Each row is a point. To make a cloud, some directions were put in groups of two or more. Within a group, all points are equally far from the middle, so they leave a hole (a ring in 2 directions, a hollow ball in 3). The other directions are filled evenly. Then the cloud was stretched, turned, moved and blurred a little. How many holes are there, and how many directions does each take, smallest first?

Cloud:
[[-0.88  0.80]
 [-0.36  0.02]
 [-1.07  1.26]
 [ 0.48  2.44]
 [-1.64 -2.04]
 [-1.20  0.19]
 [-1.52  1.81]
 [ 0.80  1.95]
 [-1.11  0.00]
 [-1.89 -2.04]
 [-0.91 -0.07]
 [ 0.39  0.63]
 [ 2.00  2.45]
 [ 1.49  1.63]]
Holes: 0

Cloud (21 x 3):
[[ 0.46 -2.22  0.39]
 [-3.32  0.03 -0.92]
 [-2.78  0.41  0.64]
 [ 0.10 -2.44  0.76]
 [ 2.38 -0.98  0.54]
 [-1.71 -1.72 -0.84]
 [ 2.77 -1.44  1.64]
 [-0.23 -0.03 -1.52]
 [-1.33  0.23  0.29]
 [ 0.73 -2.20  0.01]
 [-1.69 -0.28  0.76]
 [-1.79  0.46  0.23]
 [ 0.79 -0.68  1.56]
 [-0.42 -0.79 -0.21]
 [-1.61 -1.01 -2.53]
 [ 1.28 -2.07  0.23]
 [-1.46  0.42 -1.97]
 [-0.41 -1.00  1.73]
 [-1.33 -1.87 -1.26]
 [-0.70  0.01 -2.48]
 [ 0.02 -0.21 -1.62]]
Holes: 0

Cloud (21 x 3):
[[ 0.69 -0.21  1.39]
 [ 3.38 -1.13  1.20]
 [ 0.42  1.51 -0.49]
 [ 1.92  0.66  0.60]
 [ 2.54 -0.95  0.03]
 [-1.66 -0.42 -1.09]
 [-2.01  1.14 -1.28]
 [ 2.42 -0.92 -0.19]
 [ 2.09 -0.36 -0.67]
 [ 0.92 -1.87  1.12]
 [-0.51 -1.24 -0.79]
 [ 2.13 -0.58  1.39]
 [ 2.86 -0.75  1.09]
 [ 1.71 -1.31  1.55]
 [-0.33 -1.53 -0.15]
 [ 2.48  0.27  1.41]
 [ 1.13 -1.59  0.22]
 [ 0.62  1.31  1.54]
 [-0.06 -1.87  0.71]
 [-2.91 -0.86 -1.01]
 [-0.70 -0.14 -1.41]]
Holes: 0

Cloud:
[[ 0.49 -0.85 -1.24]
 [-0.25  1.93  0.10]
 [ 0.97 -0.69 -0.67]
 [-0.73 -2.76  2.78]
 [-1.13  0.11  1.01]
 [-0.27  0.93  1.82]
 [ 1.15  2.49 -1.79]
 [ 0.30 -2.18  2.32]
 [ 0.05 -0.30 -1.81]
 [ 0.06  2.22 -1.00]
 [-1.67 -0.60  0.61]
 [-0.49  1.19  1.02]
 [ 0.93 -1.47  1.90]
 [ 0.63 -1.86  0.09]
 [-1.00  0.60 -0.76]
 [ 0.77  0.03 -1.45]
 [-0.22 -1.84  2.82]
 [-1.66 -0.84  1.09]
 [ 1.11 -0.97  2.24]
 [-0.01 -1.46  2.85]]
Holes: 1 (2)

Cloud:
[[-0.89  0.58  1.60 -1.00]
 [ 2.09  1.06 -1.26 -0.78]
 [-0.29  0.49  2.43  1.76]
 [-0.49  0.06 -1.31 -0.84]
 [ 0.55 -0.62  2.78  1.25]
 [ 0.84 -1.69 -1.83  0.92]
 [-0.46 -0.35  2.67  0.94]
 [ 0.89  0.42  0.30  2.68]
 [ 3.01 -1.26  0.77  0.24]
 [ 1.31  1.49  1.60 -0.83]
 [ 2.56  0.50  0.02 -0.47]
 [-0.51  0.53 -1.12 -1.18]
 [ 2.04  1.26 -0.37  1.75]
 [-0.15  2.57  2.41  1.77]
 [-0.80  1.40  1.96 -0.83]
 [ 1.76  0.88 -0.34  2.14]
 [-1.30  1.08  1.04  2.02]
 [ 1.20  2.36  1.40  1.99]
 [ 0.14  1.18  2.61 -0.14]
 [-0.95  0.95 -1.06  1.42]
 [ 0.12 -2.22 -1.41 -0.52]
 [-0.50 -0.28  2.52  1.33]
 [ 2.65 -0.20 -1.21  0.04]
 [-0.71 -0.81 -0.75 -0.75]
 [ 1.67  0.79  1.26 -1.06]
 [ 0.16  1.77  0.43  2.83]
 [ 1.59  2.20 -0.57 -1.28]
 [ 0.53  0.42 -1.62  1.73]
 [-0.91  0.46 -0.42 -1.18]]
Holes: 1 (3)

Cloud, 29 rows:
[[ 0.41  0.06  1.32 -1.67]
 [-0.08 -1.48 -0.63 -2.84]
 [-1.46 -0.72  0.69  0.75]
 [-2.37  0.12 -1.63  0.25]
 [-2.53  0.38  0.14 -2.62]
 [-2.29  0.10  0.59 -2.56]
 [-0.61 -1.64  0.51 -2.56]
 [-0.63 -0.99 -1.62 -2.89]
 [-1.51 -0.18 -2.12  0.16]
 [-1.10 -1.28  0.89 -2.52]
 [-0.95  0.33  1.34 -2.13]
 [-0.84  1.17  1.12 -0.09]
 [-2.76  0.15 -0.04 -2.57]
 [-0.10  0.24 -1.39 -2.82]
 [-1.02 -2.11  0.29 -1.53]
 [-1.90 -0.88 -2.24 -1.67]
 [-1.10 -0.67  0.79  0.86]
 [-1.35 -0.73 -2.24 -0.30]
 [-1.51  0.49 -1.80  0.54]
 [-2.31  0.76  0.06 -2.57]
 [ 0.52  0.41 -1.48  0.27]
 [ 1.15 -0.06  0.73 -0.01]
 [-3.02 -0.37 -1.57 -1.09]
 [-1.96  1.12 -0.82 -2.62]
 [-0.73  1.09  1.30 -0.76]
 [-1.16  0.80  1.22 -1.87]
 [-0.02 -1.75 -0.34  0.20]
 [ 0.96 -0.57  0.17  0.59]
 [ 0.21 -0.19  1.05  0.71]]
Holes: 2 (2, 2)
